Each row of a before or after table is a point. One or more steps were done to the points. Then noise was added and the rows were shuffled. The steps act on how far a point lies along the listed directions, d1 being the first. Write out the steps. A step turns or swaps two directions, mirrors them in a line or flattens them onto one, adds a multiple of one to another, or multiplies one. Angles are multiples of 10 degrees, from the lower direction toward the higher: turns from -170 to 170, lines from 10 to 170 but not 90. Use the fewest steps. Two steps may share a direction if one is a turn and the other turns, adds or multiplies; they go together, in the order done. Otherwise the lowest direction goes first.

Directions:
(1): [0.01 0.03 0.52]
(2): [-0.28  0.43 -0.02]
(3): [ 0.43  0.28 -0.03]
Before (10 x 3):
[[-0.57  0.22  0.15]
 [ 0.37  0.27 -0.26]
 [-0.32  0.11 -0.30]
 [-0.42 -0.01 -0.57]
 [ 0.30  0.26 -0.15]
 [ 0.34  0.27 -0.33]
 [ 0.10 -0.07  0.07]
 [-0.03 -0.02 -0.34]
 [-0.35 -0.08  0.21]
 [-0.35  0.34 -0.51]]
After (10 x 3):
[[-0.01 -0.13 -0.38]
 [ 0.26 -0.42 -0.38]
 [ 0.65  0.16 -0.15]
 [-0.14  0.07  0.00]
 [ 0.45  0.00 -0.07]
 [ 0.67 -0.13  0.14]
 [-0.01 -0.01  0.44]
 [ 0.16  0.05  0.50]
 [ 0.06  0.03  0.49]
 [ 0.26  0.20  0.10]]
Steps: turn d1 and d3 by -110 degrees; multiply d2 by -1

Directions:
(1): [-0.37  0.00  0.20 -0.16 -0.31 -0.10 -0.02 -0.64]
(2): [ 0.20  0.54  0.50 -0.05 -0.06  0.13  0.32  0.06]
(3): [-0.39  0.02  0.29  0.37  0.53 -0.23  0.01  0.00]
(4): [-0.10 -0.50  0.43 -0.39  0.09  0.24  0.04  0.22]
(5): [-0.35  0.34 -0.24 -0.27  0.27  0.49 -0.16  0.00]
Before (11 x 8):
[[ 0.36  0.16  0.09  0.34  0.01 -0.12  0.13  0.12]
 [ 0.32  0.07  0.71  0.34  0.20 -0.18  0.28  0.21]
 [ 0.15  0.54 -0.37  0.05 -0.04  0.36 -0.06  0.10]
 [-0.19 -0.22 -0.19  0.18  0.14  0.05  0.00 -0.09]
 [ 0.00  0.17 -0.75  0.00  0.15  0.30 -0.14  0.06]
 [ 0.79  0.33 -0.04  0.26 -0.38 -0.15  0.14  0.21]
 [-0.05  0.04 -0.43  0.05  0.33  0.42 -0.12  0.63]
 [-0.05 -0.08 -0.45  0.15  0.40  0.06 -0.16  0.26]
 [ 0.03 -0.24 -0.15  0.18 -0.08 -0.18  0.06 -0.04]
 [ 0.00 -0.10  0.18  0.25  0.49 -0.02  0.05  0.49]
 [ 0.31  0.45 -0.19  0.50  0.61  0.08  0.03  0.56]]
After (11 x 8):
[[-0.16  0.70 -0.37 -0.11 -0.10  0.47 -0.11 -0.22]
 [ 0.54  0.05  0.70  0.60  0.05 -0.50  0.34  0.17]
 [-0.07  0.36 -0.67  0.27  0.18  0.23 -0.14  0.31]
 [ 0.26  0.64 -0.22  0.77  0.19 -0.39  0.05 -0.06]
 [-0.02 -0.25 -0.11  0.17 -0.10 -0.18  0.06 -0.09]
 [ 0.40  0.62 -0.12  0.10 -0.44  0.01  0.04 -0.21]
 [-0.25  0.34 -0.79 -0.12  0.07  0.37 -0.20 -0.26]
 [-0.11 -0.30 -0.12  0.23  0.07 -0.05  0.04 -0.11]
 [-0.06  0.03 -0.49  0.31  0.23 -0.16 -0.14 -0.02]
 [ 0.25  0.01  0.07  0.62  0.27 -0.45  0.11  0.34]
 [ 0.27  0.21  0.12  0.38 -0.14 -0.23  0.13 -0.13]]
Steps: turn d1 and d4 by 50 degrees; add -1 times d3 to d5

Directions:
(1): [-0.22 -0.46  0.40 -0.38  0.20  0.31 -0.11  0.50 -0.02 -0.04 -0.07]
(2): [-0.19 -0.23  0.15  0.62 -0.07 -0.17  0.13  0.18  0.43 -0.12 -0.46]
(3): [ 0.05  0.52 -0.13  0.07  0.06  0.54 -0.01  0.30  0.24  0.44 -0.21]
Before (11 x 11):
[[-0.22 -0.19  0.19  0.58 -0.02 -0.37  0.06 -0.06  0.07 -0.36 -0.24]
 [-0.01 -0.22  0.15  0.42 -0.15 -0.18  0.05  0.28  0.19 -0.12 -0.41]
 [ 0.37  0.07 -0.01 -0.91  0.20  0.17 -0.33 -0.12 -0.86  0.25  0.57]
 [-0.01  0.25 -0.09  0.45 -0.17 -0.21 -0.03 -0.14  0.30 -0.06 -0.15]
 [ 0.04 -0.23 -0.03  0.28 -0.02 -0.46  0.09 -0.15  0.06  0.03 -0.05]
 [-0.01 -0.17  0.06  0.40 -0.05 -0.71  0.24 -0.25  0.03 -0.27 -0.17]
 [ 0.10  0.16 -0.17 -0.41 -0.10  0.02 -0.11 -0.37 -0.28 -0.05  0.51]
 [ 0.34  0.26 -0.15 -0.76 -0.11  0.02 -0.24 -0.13 -0.45  0.07  0.59]
 [ 0.12  0.34 -0.09  0.12  0.01  0.16 -0.06 -0.08 -0.16  0.07  0.22]
 [ 0.10 -0.19  0.11  0.15 -0.08 -0.14  0.01 -0.16 -0.03  0.00 -0.07]
 [-0.22 -0.51  0.31  0.45 -0.03 -0.52  0.13  0.14  0.23 -0.18 -0.27]]
After (11 x 11):
[[-0.03 -0.56  0.12  0.23  0.02 -0.59  0.08 -0.15 -0.01 -0.13 -0.01]
 [-0.05 -0.38  0.30  0.21 -0.03 -0.06  0.01  0.41  0.13 -0.14 -0.38]
 [-0.10 -0.69  0.31  0.32 -0.06 -0.98  0.21 -0.26 -0.07 -0.55 -0.10]
 [-0.11  0.12  0.05  0.44 -0.12 -0.09 -0.03  0.08  0.41 -0.03 -0.27]
 [-0.33 -0.56  0.38  0.37  0.05 -0.50  0.01  0.04 -0.07 -0.55 -0.17]
 [ 0.08 -0.37  0.17  0.11 -0.09 -0.24 -0.04 -0.16 -0.06 -0.07 -0.03]
 [ 0.43  0.43 -0.34 -0.44 -0.27 -0.27 -0.16 -0.45 -0.38  0.01  0.55]
 [ 0.52  0.32 -0.28 -0.58  0.02 -0.11 -0.23 -0.53 -0.85  0.18  0.66]
 [ 0.16  0.17 -0.24 -0.14 -0.20 -0.24 -0.04 -0.59 -0.25 -0.17  0.47]
 [ 0.11  0.46 -0.15  0.29  0.00  0.21 -0.04 -0.03 -0.03  0.14  0.11]
 [-0.32 -0.94  0.50  0.16  0.08 -0.60  0.11  0.16  0.00 -0.41 -0.08]]
Steps: turn d1 and d2 by -30 degrees; multiply d3 by 2

Directions:
(1): [-0.17 -0.48  0.16  0.03 -0.15  0.09 -0.39  0.26  0.10  0.41  0.26  0.34
  0.19 -0.04 -0.29  0.73  0.17  0.12]
(2): [ 0.30 -0.29 -0.63  0.10 -0.50 -0.45 -0.20 -0.02  0.21 -0.11  0.01 -0.12
 -0.15 -0.03  0.25  0.11  0.25 -0.54]
(3): [-0.25 -0.26  0.05  0.01 -0.03  0.12 -0.15  0.10  0.77 -0.71 -0.13  0.06
  0.40  0.23  0.02 -0.10 -0.25  0.09]
(4): [-0.36 -0.11 -0.48  0.46  0.40  0.03 -0.02  0.37 -0.07  0.11 -0.21  0.22
 -0.48  0.10 -0.09  0.04 -0.57 -0.18]
(5): [-0.38 -0.53  0.46  0.01  0.00 -0.20  0.26 -0.20  0.06  0.15  0.48  0.06
 -0.29  0.33  0.01 -0.45  0.07 -0.39]
(6): [ 0.34  0.39 -0.24  0.04 -0.05  0.30 -0.24  0.27  0.10  0.09  0.71  0.37
  0.22  0.04 -0.25 -0.47 -0.10 -0.22]
Before (8 x 18):
[[-0.29 -0.17  0.21 -0.06  0.14  0.05  0.32  0.06 -0.29  0.24 -0.31 -0.11
  -0.14 -0.01  0.05  0.27 -0.05  0.07]
 [-0.01  0.18  0.24 -0.04  0.05  0.37 -0.14  0.15  0.08  0.39  0.52  0.36
   0.14 -0.20 -0.26  0.01  0.06  0.24]
 [ 0.16 -0.17  0.10 -0.24 -0.21 -0.35  0.10 -0.28  0.09  0.12  0.37 -0.19
  -0.29 -0.06  0.15 -0.27  0.21 -0.37]
 [-0.22 -0.44  0.09  0.18 -0.21 -0.42 -0.09 -0.11 -0.13  0.31  0.03  0.06
  -0.08 -0.04 -0.13  0.38  0.32 -0.23]
 [-0.51 -0.37  0.49 -0.16  0.19  0.01  0.09 -0.06  0.04  0.20  0.10 -0.08
   0.00  0.14 -0.06  0.42 -0.02  0.22]
 [-0.20 -0.05 -0.16  0.01 -0.01 -0.04  0.09  0.16  0.19 -0.19  0.09  0.04
  -0.11  0.14 -0.05 -0.13 -0.09 -0.12]
 [ 0.19  0.49 -0.12 -0.11  0.09  0.34 -0.28  0.31  0.41 -0.30 -0.35 -0.03
   0.48 -0.10 -0.06  0.34 -0.16  0.32]
 [ 0.28 -0.25 -0.63  0.07 -0.48 -0.15 -0.42  0.37  0.26 -0.02  0.61  0.37
   0.08  0.06 -0.24  0.07 -0.04 -0.70]]
After (8 x 18):
[[-0.24 -1.08  0.62 -0.35 -0.63 -0.35 -0.17 -0.11  0.34  0.10  0.45  0.09
   0.32  0.16 -0.10  0.69  0.56 -0.29]
 [-0.44 -0.26  0.20  0.04  0.27  0.41 -0.37  0.46  0.18  0.43  0.46  0.45
   0.25  0.07 -0.49  0.75 -0.23  0.34]
 [ 0.08 -0.04 -0.35 -0.01 -0.26  0.01 -0.43  0.30  0.90 -0.62 -0.52 -0.13
   0.43  0.06  0.14  0.47 -0.08  0.02]
 [ 0.09  0.22 -0.17  0.02  0.06  0.33  0.04  0.40 -0.36  0.50  0.20  0.26
   0.00 -0.07 -0.22  0.09 -0.10 -0.13]
 [-0.22 -0.09  0.34 -0.15  0.30 -0.29  0.44 -0.32 -0.27  0.30  0.11 -0.18
  -0.68  0.01  0.13 -0.39 -0.15 -0.23]
 [-0.37 -0.57  0.26  0.28 -0.10 -0.14 -0.34  0.28 -0.28  0.96  0.62  0.57
  -0.03 -0.02 -0.58  0.62  0.28 -0.14]
 [-0.15  0.04  0.08 -0.13 -0.13  0.06  0.16  0.06  0.30 -0.38  0.08 -0.06
   0.17  0.18 -0.02 -0.29 -0.03  0.06]
 [-0.18 -0.28  0.42 -0.16 -0.18  0.14 -0.24  0.05 -0.01  0.54 -0.04  0.16
   0.17 -0.42 -0.17  1.02  0.42  0.58]]
Steps: multiply d1 by 2.5; turn d2 and d5 by 50 degrees; multiply d3 by 2; turn d4 and d6 by 130 degrees
